Rows are points. Examples show where two turns around zero, p and q, send a point. Where does a point land after both, in the order given? Backwards means that the second turn is done in reverse. Each puzzle has new turns, and all numbers are rounded.
In the rows, zero is written as 128.

Turn p:
[ 85 140 103] -> [100 154  95]
[ 85 104 142] -> [ 78 119 127]
[ 99 111 105] -> [103 122  96]
[204 142 127] -> [202 117 148]
[127 150 127] -> [134 149 130]
[168 121 163] -> [152 107 171]
Turn q:
[114  98 116] -> [112  97 121]
[135 170  70] -> [137 160  64]
[162 145 111] -> [163 140 109]
[103 102 161] -> [102 109 165]
[126 125 182] -> [126 134 182]
Where do these land?
q, then p: [122 160 107] -> [140 157 106]
q, then p: [138 146 190] -> [130 148 190]
q, then p backwards: [ 73 104  94] -> [ 78  82 116]
p, then q: [160 134 134] -> [157 124 143]
q, then p: [130 154 111] -> [144 149 112]
p, then q backwards: [146  71 131] -> [130  69 118]

Turn p:
[ 95 157 129 178 114 168] -> [ 99 161 141 144 106 186]
[128 164  95 141 108 183] -> [148 174 128 112 119 184]
[111  98  97 160 166 115] -> [104 126  91 162 169 135]
[ 95 110 107 134 196 128] -> [ 86 136 111 135 194 127]
[173 137 155 130 101 106] -> [166 110 153 146  97 108]
[115 110 114  93 189 113] -> [109 126 116 110 190  94]
[136 172 140 103  77  86] -> [148 151 138 120  66  81]
[136  90 143 122  94 125] -> [136  84 115 121 102 130]
[164 114 172  91 107 128] -> [157  84 160 102 109 107]
Turn q:
[167 150  93 151 138 146] -> [171 161  98 131 128 146]
[155 165 123 157 129 139] -> [159 170 128 138 115 138]
[167 182 134 148 145 116] -> [174 179 143 134 126 110]
[143 158 110 137 154 148] -> [148 167 117 122 146 141]
[ 65  96 157 125  77 135] -> [ 55  92 147 134  92 140]
[103  55 165 110 132 125] -> [ 98  54 155 136 148 139]
[ 63  99 135 117 133 112] -> [ 64 102 131 139 147 115]
[118 114 143  63 143 148] -> [112 101 144  70 156 130]
[171 133  91 145 101  82] -> [171 126  88 149  94  91]
Where do these land?
p, then q: [153 104 144  83 139  94] -> [147  82 125 141 145  85]
p, then q: [ 99 165 140 156  77 158] -> [100 150 142 100  69 158]
p, then q: [153  59 140 107 166 121] -> [140  73 113 150 188 129]
q, then p: [136 179  95 169  68 147] -> [162 183 118 118  62 154]
q, then p: [ 71 128  99 128 131 131] -> [ 84 164 101 121 136 133]
p, then q: [129 146 125 117 154 153] -> [132 144 152 109 151 128]
q, then p: [155 115 152 137 160  93] -> [138  99 147 172 146 113]
